Rows are points. Any point is a mix of the corners, with weights that add up to 1. It lies inside the corners' shape when no weight is negative. Is each point inside? If not, which corners have a negative weight?

Corners:
(1): 60 12 52
(2): -1 46 29
(3): -18 -49 -76
(4):   2  38 -44
Points:
  8  43 -18 => outside (3)
 0 39 22 => inside
15 49 30 => outside (3)
42 37 41 => outside (3)
24 24 28 => inside
37 46 42 => outside (3)
 22  17 -22 => outside (2)
 -4 -24 -25 => outside (4)
 8 37 27 => inside

Corners:
(1):  28 -21   1   7  41   8  66 -44
(2):  -4  12  14  41   3  64 -32 -24
(3): -11   0  91  23  11 -62  65 -22
(4): -29  -8 -57  23  80  38 -44 -14
(5): -57  32   8 -53   7  25 -42   8
(6): -25 -13  24  47 -22 -78  94 -33
(7):  38 -56  -6  -1  19 -15 -59 -48
(8): -19 -30  66 -44 -16  55   1  48
(9):  44  -9 -18 -29  23 -35 -72  16
Points:
-21  -7  13 -25  17  -9  -4  -1 => outside (2)
 -6   0  30  25   9   9   9 -21 => inside
 -9 -12  55  -6   4  -1  17   5 => inside
-18  -2  20 -12  18 -26   8  -7 => outside (2)
-39  23  18  -3  26 -56  66 -18 => outside (2, 7, 8)
 20 -37  -2  -9   2  30 -60  11 => outside (1, 3, 5)

Corners:
(1): -45  38  19  91  42  -4  27  15 -23 -18  34 -20
(2):  -5  -5 -34 -47  -7   0  13  19  20 -76  21   5
(3):  10  10  11 -39  -2 -22 -11  -2 -33  27 -12   3
(4):  16  41  -7 -64 -21 -29  -6  49 -10 -77  -4  47
(5):  -5  65 -23 -33  -8  45  -9  25 -22 -84  25   0
(6):  23 -36   7   7  -6  20 -14  20 -31  41  -5  27
(7):   5  19  -4  22 -25   4  -3  11  44  11 -31   4
(8): -22 -23  43  -9  12 -15 -31  26  15  19  15  -3
(9): -51 -56  10  25  -9 -26 -39 -19  26 -20   1  21
(10):  59  -3  42  -3  -2  -3 -23   1  -8  -5 -14   2
(11): -48 -29  55  40 -29  13  30 -19  10 -17  15   0
(12):  10 -33   1 -12 -44 -10 -16  46  -2   8 -45 -17
(13):  38  80 -33 -45 -34  -7 -12  33 -12 -95  81   3
Points:
-20 -19   7   2 -12 -13 -22   4   9 -26   1  14 => inside
 -1   3 -15 -30  -9  -2   1  18   8 -50  17   5 => inside
  4  -7  -6 -18 -12   1  -4  20  -1 -23   4   7 => inside
-15   8  22  17  -7   8   9  27   9 -32 -13  -2 => outside (3, 6, 9, 13)
 -6  -8   3   1 -14   0 -16  16   4 -24   5  11 => outside (3)
-14   1  14   9 -10  -4  -8  10  -3 -18   4   6 => outside (2)
 -7 -13  13  -5  -6  -9 -11   7  -4   1 -14   5 => outside (13)

Corners:
(1): -16  36  30 -32  -5 -26  11 -30  -3  12  14  15  28  30 -33 -26 -55 -40  31  -2
(2):   6   7   4 -52  -2   1 -24  17 -73  29 -45 -20  13 -31   4 -52  -1 -95 -25 -58
(3): -34  37  60  22   2  42   9 -55 -26 -61  68 -11 -25   6  73 -37   8  24  33  25
(4):  -2  14   1 -43  17 -33  62 -42 -29   6  16 -23   6   8  18  16  32  69  44 -18
(5):  16  13 -25 -10 -23  39  -7 -25 -22  28 -59   1  -9  38  50 -11  15  27 -34 -50
(6):  53 -25 -40  26  -8   6  20 -29 -25 -12 -63 -10  10  16 -17  -8  28   0  10  22
(7):   9  48  34  13 -19 -41  -7 -28 -24  -8 -36  21  21   0  48   6  -6  -7 -42  71
(8):  85   0 -11  11  -5 -11 -15 -38  42  14 -11 -28   6  24 -12  40  -3 -25 -19  12
(9):   3  -9  11  -3 -11 -42   1  -6 -60 -56  10 -38 -45  41  19   1 -32  28  14 -18
(10): -28 -32   5   3   3  -4 -44 -24  -9  21  34  45 -19  -9 -92  -4  11 -40  -2 -32
(11): -47   6  66  -9  -7 -57  27  -1  53  50 -72  23  29 -31  28  61  -2  11   2   6
(12):  -9 -22   6  16 -10  26  26   1  -9 -37  48  50  35 -10  14 -35 -13  50   2 -92
(13):  11 -24  33 -13  -8  32 -23 -14 -19 -15 -21  11  50 -40 -37  -6 -42  28 -62   8
(14): -56  -2   2  -5  51  -1 -38  14  41 -42 -14 -20   2 -23  40   5   3 -15  10  20
(15):  27  18  17  11  22   2 -57  36  17 -36   7 -10  13 -22  -8 -21  16 -15  48 -14
(16):   3  21  47 -25  11  -7 -17 -24  -3 -17  -4  11  26  71  31   3  10   6 -16  25
(17): -15  14  14  49   0 -32  25  17 -14 -34   4 -38  37  20 -37  15 -20  18   2  -5
(18):  38 -13  11 -13 -27   0 -39   5 -27  41  13  17   8  34   7  43 -27 -19   0   8
(19):  90  -1  22  11 -13  10   3  41 -88  56 -38  18 -51   4  -8  29 -38 -41 -59  47
(20): -31  -7  25 -32 -59  38   0  35 -24  25  32  85  11  -7 -63   3  -8 -34 -80 -26
(21):   0 -40  11  53  -8  -6 -35   9  25  20  16 -30 -29 -12 -23 -18  10   7 -15  39
Points:
 25  -4  -9  -8  18  -7  -8 -11 -14 -19  -6 -10  11  35 -16  10 -14  19  17 -23 => outside (2, 3, 7, 11, 20, 21)
 -4   6  20  -5 -10   2  -7  -1 -14  16 -13  18  11  -1 -13   5   2 -13 -17  11 => outside (8, 9, 12)
 11  -6  14   2  -6  -1 -10  -3 -19  -1  -9   1  -1   2   0   4  -3  -1 -17  -2 => outside (1)
  6  17  19   5   8 -18  -4 -16 -19  -5 -18 -25 -10  -5  18  -2  -7   3   2  13 => outside (6, 12, 16, 18, 20)
 22   7  10  18   6  -8 -30   0 -16 -18   8 -12  -3  22   6 -13 -10 -35  12  11 => outside (4, 5, 11, 13, 20)
 62  -8 -16  37   3 -15  -7  -5 -11 -25 -32 -38   9  32  24  24  -5  56 -10  32 => outside (1, 2, 3, 10, 11, 20)
 18   5  15   1 -13  -8  -2  -9 -18  10  -2   6   6   5 -15   2 -19 -11  -6  -2 => outside (14, 16)
-19 -11  14  -2 -18  -3   3 -12  -7   1  -6   9  20  -8  -3  10  -5  13 -25 -14 => outside (1, 15, 16, 19)
 13   3  35   6 -12 -23  -7 -13  -5  14  -1  10   0  14 -24  24 -15  -4  -7  37 => outside (2, 5, 12, 14)

Corners:
(1):  15 -11  14  74  -3  -2   7   4  -5  21   8   5  18  19   3 -11   9  20 -48  95
(2):  18  59  13 -11 -20   8  11  25 -12   8  12 -27 -15 -13   2 -13 -24  -9  18  -8
(3):   2 -12  -9  16  29   8  -7   7  -9  -6   8 -29  -7  30 -10  -8  -5   6   8   1
(4):  17   8  14  -6  10  -2  14  -2   2   4   4   0  -1   0  24 -11  13  -7  -6  48
(5):  -1   1  17  -5  20  -2 -15  19   8  13  -5 -26  11 -19  -3   9 -13  44 -22 -17
(6):  15  39  10 -22   4   0  16  -2 -12   9   0  -4  -4 -24  23 -20  -1 -17 -54 -13
(7):   6  17  -6  11  -5  18 -11  23   1  -5   8   6  20  -2 -20 -17 -16  -3  -2  -5
(8):  -3  13   1  16  -2   1  -5  12  -8  16  -7  18 -20  12 -10 -14  -2  20   3   1
(9):   6  -1 -22   1  -3   5   8  -2  -4  -1  -9  -2 -30 -10   2   0  51   1 -10  -6
(10):   7  -7   4  -5   7   4  19 -18  -6  -7   6   2  -8  18 -11   9  44 -20 -25  -9
(11):  -9  -3 -30   9   2 -12 -13 -62   6  -3  12  -4  14   7  -9   3   4  32   3 -16
(12):   9   7 -32 -15  -3 -12  10   9 -23  29  15 -11   7  -3 -12 -13 -11 -19  13  -8
(13): -29  -1 -15 -13   6   9  10  28   9  -2  -9  -6 -26  -4 -22   5 -10  12  15   7
(14): -17 -11   1   5 -20  14 -23  20  -2   0   0  -1  22   8  16 -12 -13  -3   7   2
(15): -12  16  -7  15   7  19  -8   2  -1  18  24  13 -10  -1  -1  13   2  -8   8   1
(16):  17   3  -4  16 -13   3  -4  -1   7 -11   6   3  -4 -28  16  20 -19   6  12 -16
(17):   5   7 -17  23   3  -7  19  12  10   0  -7 -13   7  12  11   3   5   8   8  -1
(18):   2  14   1   7   9 -10 -17 -33   5  -5  -7 -12  15  12 -18  19  12  -6  10 -10
(19):  10  14 -14  18   6 -27 -13 -12  -1   2  32   9  31 -22  11 -21  -9 -10 -28 -14
(20): -12  26   7 -11  12  16  13  26 -45   8  -1   3  20 -18 -27 -16 -18  -7   4 -28
(21):  -5   0  10  12   7   7  -2  19   0  29  14 -23   1 -25  -6 -17 -19  -6  11 -13
Points:
  1   9 -10   3   2   2   3   3  -6   1   7  -9   6   3  -9 -12  -2  -6   1   1 => outside (5, 8, 15, 16)
 10   0  -8  18  -1   4  -3   4   1   3  11  -9   5  -2   4  -6   4   5 -15   3 => outside (4, 8, 13, 18, 20)
 -4   0 -12  -5   5   1  -6   0   0  -1   3 -14  11 -12  -6  -1  -5   0   4 -33 => outside (1, 2, 4, 8, 15)
 -1   0  -8  13   0   4  -6   2  -4   6  13  -6  18   3  -3 -11  -1   2  -2   2 => outside (6, 8, 13, 16, 18)
 1  9  1  9  3  4 -2  1 -3  4  4 -2  0 -2 -3 -5  2  3 -7  4 => outside (12, 17)
-1  9 -1  2  4  6  4  8 -8  7  1 -8 -4 -3 -3 -3  0  2  0 -2 => outside (7, 19)
 -4  -8   3  12  11   7   9  -2   1   1  -4 -10  -3   3   3   6  14  10 -11  21 => outside (2, 7, 8, 12, 19)

Corners:
(1):  25  13 -14 -19 -15 -16   6   1 -11  14 -17   7  -9  12  -8 -30  -7  23  -6 -22
(2):  19  25  44   0 -18  -5  15 -13 -16   1  -4  -5 -19  -7 -26  23  -6  -3  -5  36
(3):  -9  -8 -11  -5  -5  -5  14  -4  35  11  14  -1 -15   1  14   2  95   0  13 -10
(4): -12  35  40  17 -10 -20  13  -6  30  -2  -1  -5 -17 -15  12  15   4   6   1  -1
(5):   2  -3 -10 -15  32   5  19 -10  16   3 -22  25 -22  23  11  -8 -24  -8   1 -31
(6):  11   7  12  -8 -13 -30 -36  15  27  -4  39 -17  -9  47 -11  22 -26   1  92  14
(7):  -2  25 -27 -14 -22   6  25  23  18  -8   1   2  14  10   2 -45  15  -1  -4  16
(8):  10  15  30   8 -16  93   4   3  -9  -1   9   3 -15  33 -16  17 -30  -3 -22  -3
(9):  11  20  -5 -20  -6 -17  -1  14  -3 -22  43  26  22  -3 -37 -12  31  19  10 -25
(10): -16  -3 -26  29 -14 -17  21  18 -59 -19  18  23  20 -11  16 -50  67  22  16 -14
(11): -32   1 -30  22  -5  93 -28  17  17  32  -7 -21 -12   3  12 -14  -8 -16  14   1
(12):  16  17   4 -24 -20  -2  -3  18 -15   5  -6  -6  21   0   3  11  -9   6   4   0
(13):  18   7  -4  33 -12 -17  25 -44 -30 -11 -23  16   4   2  -6 -14 -21  14   7   7
(14): -29   1 -27   1  -3 -18 -12   9  -1  14  40  -2 -22  23  -5   6 -14  44   4  -9
(15): -37   4  22 -36 -35 -24  14  12   7   3 -17 -12 -14  21 -45  16 -28   2   6 -13
(16):  12  26  49 -25  -6  -1  17 -27  16   7 -15  -5 -15  -9   8  11 -27  25  21  18
(17): -23   1 -13  14   2 -12 -18   6   7 -53 -11 -11 -15   4  12  -1 -31  30   3  12
(18):  21  11 -11 -12  -4 -29  20 -32  31  -5  27 -15 -23 -11  -5   3 -15  -1  10 -29
(19): -10  -5   7 -24 -16 -11 -21   0  19   5  14  43 -12  -5  12  16 -12   2 -13   7
(20):  31 -10  -3  -3  11 -24  10  -4   5 -50  22   3  40  -5 -13 -44 -10  33   5   0
(21):  11  -1   5 -10 -22   0  17  24  25  17   1  41 -23   0  -1  25 -21   8   6 -13
Points:
 -5   6   5 -13 -14 -10   3   2   6  -1   5   8  -7   5  -7   1  -2   9   6  -5 => inside
 -1  12   4   1 -16   0   7   0  -2  -2   4  -4  -3   5 -11  -3  -2  11  11  -1 => outside (5, 19)
 14  16   0  -6  -1   1  13  -7  10 -12   7   2  -5   4  -1  -4 -11  21  -4 -13 => outside (2, 6, 10, 11, 15, 19)
-12  11   2  -3 -14   7   5   9   1   1  -4   1  -8  17  -6   0  -7  11  14  -6 => outside (2, 18, 19, 20)
 -1   5   5  -5  -6  -8   6  -6   9  -4   6   2 -11   5  -7   0  -7  12  10  -7 => outside (7, 12)
  6  11   3 -14 -11  10   2  -2  16   6  -3  -1 -14  10  -5   9  -8  -4  10  -4 => outside (4, 10, 14, 20)
 -3   6  -6  -4  -1  -1  -2  -3  32 -14   6  -4  -9  16  -7  -8  -6  -6  15 -14 => outside (2, 10, 12, 14, 16, 21)

Corners:
(1): -10 -44  19  21 -19  21  20  15  24  31   3   2 -10 -17  52 -55 -12 -45   1 -18
(2):  47  18 -59  33  14 -41 -35  19  28  50  24  41 -56 -67  37 -59 -36 -11   0 -29
(3): -62  27  34 -22  12 -17 -21 -21  24  -8  51  52  -8  24 -29  13   1   0  41  19
(4): -16 -21  36 -20  36   0 -43  34  44 -37  41 -32  20  -8  25 -18 -52 -28 -14   8
(5):  41  56 -54 -29  10  65 -38 -34  -9  37  37 -14 -34 -12 -38 -67  10  48   5 -27
(6): -60   0 -19 -18  11  19 -18 -19 -29 -13  50 -37 -48 -23  12 -22 -45  -8  -9  23
(7): -16  63  64  35 -24  57  11  38 -21 -65  58  59 -47   3  38  51  48 -14  -2  58
(8):   0 -41 -31  59 -45 -25 -29  35 -66 -19 -23 -15 -35  -5  53  -5  11 -26 -52   0
(9):  25  23   5 -40 -14  21 -57  34  28   8  44 -36  -3 -20  66  16 -95  44  33  -2
(10):  52 -50 -44  47   0 -31   2  41 -60  55  -3 -32 -73  15  88 -51 -78 -48 -21 -25
(11):  27  -3  36   7   3  55  57  -3   6 -66  45  42 -46  -1 -61  24  50  50   5 -25
(12):  26  48   0   2 -15  -1  44  20 -45 -26   7  41   5   6  43 -41   3 -21   3  25
(13):  43  35 -72 -10  52  36 -26  -5 -78  60 -10  74 -21   8 -28  -4  10  -8  18  27
(14):   3  -5 -37   6 -21   0 -19  14  24 -12  80  26   5 -10  33  20   4 -19  17  37
(15):  10   3  70  55 -83  56  25 -60  19 -55   6 -16 -58  -9   3  -2 -10  53 -65  11
(16):  -9  38 -50  20  46  -4 -41  13  14  50   5 -27  22   0  64 -26 -55   2  53  46
(17):   1 -12  57  50 -42  26   9  54 -84 -27   9  24   0 -14 -20 -21  24   8   3  66
(18): -22 -12  30  14   7  24  -5  28  48 -63  95  43  22   4 -29  39 -28  21   2 -45
(19): -27  51  -2  41  46 -20 -52 -39  12 -19  29  45  -1 -40  49 -44  48 -89  59  -1
(20):  -5  71 -18  27  11 -23  -1 -26 -30  51  22 -17  20 -51  27 -48  29 -30  41  21
(21): -56 -20   4  -8  66  22 -11 -54 -32  27  51  29  47  52  -1 -31  36  18  24  23
Points:
-15  -1  29  24 -13  13   2  20  -8 -11  25  -5   8   8  35 -21   3 -24 -10  24 => outside (2, 6, 9, 11, 13, 19)
 13  46   1 -25  13  33 -14  -8  12 -15  46  -7 -25  -6  13   5 -23  19  26   8 => outside (1, 2, 8, 17, 18, 21)
  6   9  -1  14   0  11 -13   8  -6  -1  28  15 -10  -7  20 -13  -5  -5   7  10 => outside (6)
 -1  16  -9   5   9  13 -15  -3  -3   0  35  16 -15  -5  17 -13  -7  -5   9   4 => outside (17)
 -7  44 -30  -2  56  -2 -10 -26 -13  38  25  22 -17 -18  17 -55  15 -36  38   1 => outside (8, 9, 14, 15, 17, 18)
  1  -7 -14  17   6  -4 -14  11 -22  21  12  11  -8  -5  36 -24 -23 -24   5  11 => outside (5, 7, 11)
  5   8   0  23   1   3  -8  16 -21 -15  27  12 -13  -8  33 -10 -10 -16   0  17 => outside (1, 3, 5)
 -3   8  -1  -6  14  14 -22  13  -7 -16  52  33 -12   3  -2   3  -7   3  11   1 => outside (1, 15, 16, 20)

Corners:
(1):  11  18  13  -4  67 -21 -12  43 -27 -13  22  19   9 -25  -2 -28   2 -15  15  22
(2):  22  21 -13  55  41  17   1  95 -11 -12   5  37  -8 -55  37  27  38   4 -20  34
(3):   0  17  21  17   7  30 -16   1   6 -54  20  43  38 -17  14  51  27   6 -25 -11
(4):  15 -16  -5 -19  -2 -14 -14 -26   6  10  26 -19 -47 -24 -12  32 -14  32  40  13
(5): -16  -8 -24  32  38  44  20  29 -42  -9   9  69  -2 -33  50  11  -3 -20 -32 -44
(6): -43 -43  -1   9 -51  26 -40 -73  61 -12  -1 -34   2   8 -32 -51 -53  45  40 -23
(7):  -3 -34  -9 -15   9 -25 -31 -60  34  33  16 -22   2  15   7 -61  -9   2  34  32
(8): -12 -46   4 -30 -62 -16 -24 -68   5  -8 -10 -21   4  12 -35 -41 -21  58  53  43
(9): -66 -14  59   7  -4  84  10  10 -24 -11 -12  12   0  -3  35  42 -19  26  -8  -3
(10):  32  20  -9   4  65  27 -14  27 -23   2  60  15 -22 -26 -21 -23  26  -3   2  42
(11): -24  20  38  37  -9  53  16  43 -23 -12   9 -26  -5  52  14  48  22   1 -13 -38
(12): -23 -78  15 -23 -66 -13 -54 -47  41  21   0 -18 -10   9 -44 -37 -20  19  14  27
(13):  51  -1 -22 -25 -12   3 -45   9  -5  44  45   9  32 -60 -11 -16 -29  23  15  42
(14):  20   2 -17 -36  57  -6   5  44 -16 -23  42  45 -14 -39  48  -3  13  17 -35  -7
(15): -56 -18  26  31 -47  36  43 -18 -26  44   3 -28  33  25 -47  31 -14  20 -61 -11
(16): -14  35 -24 -24  51   6 -40  16 -10  -3  24  -1  -8 -55  28 -25  11 -24  12 -13
(17):  13  77  -3  12  51   5  -8  54 -16   6 -15  61 -14 -16  15  -4  -9  -7 -19   0
(18): -18  -6  24  37 -20  31 -14  31 -27 -27   1 -26 -11  10  30  45 -36 -16 -49  26
(19):  10 -36  39   1 -70 -22 -21 -48 -11  28  23 -13 -18 -55 -11 -51 -10  37  56   1
(20):  16   5  16  10  -1  50  39  33  -5  -3 -46  -4 -14 -14   2  24 -24   1   5  -6
(21): -17 -49   7  19 -36  35 -34 -47 -11  33 -37 -49   8  32 -44 -22  -9  57  -2   5
Points:
 10  -4   3  10   7   6 -13  11  -7  -4   8  10  -6 -14   4  -7  -6  10   5  13 => outside (9, 15, 16)
  6 -12   3   5  -5  19 -15  -5  -4  -1   7   4  -5 -14   8  -4  -8  27  11  10 => outside (1, 12, 15, 16)
 -1 -10  -1  -6   9  11 -11   2  -7   0  11  11  -3 -21   6  -9  -6  18  -3   8 => outside (11)
 -1   6   9   5  11  24   2  19  -5   1   6  13  -4 -20   9   6  -3   1   0  -6 => outside (8, 18, 21)
 -9 -14  12   0  -9   7   5  14  -9  18  -7 -12  -2  17  -5  14 -18  20 -23  26 => outside (3, 5, 6, 10, 16, 19)
-18  -2   0   5  23  18 -14   9  -7 -11   9  16  -5 -14  13   1  -1   7 -11  10 => outside (11, 13, 19, 20)
-13 -16  10   0  -6  17 -16  -2  -4   7   6  -4  -8  -8  -2  -8 -11  14   3  10 => outside (3)
  8 -22  -7   4  -4  14  -5  -4   5   9  17   0  15  -7 -21   2   0  25  -1  13 => outside (9, 16, 17, 18, 19)
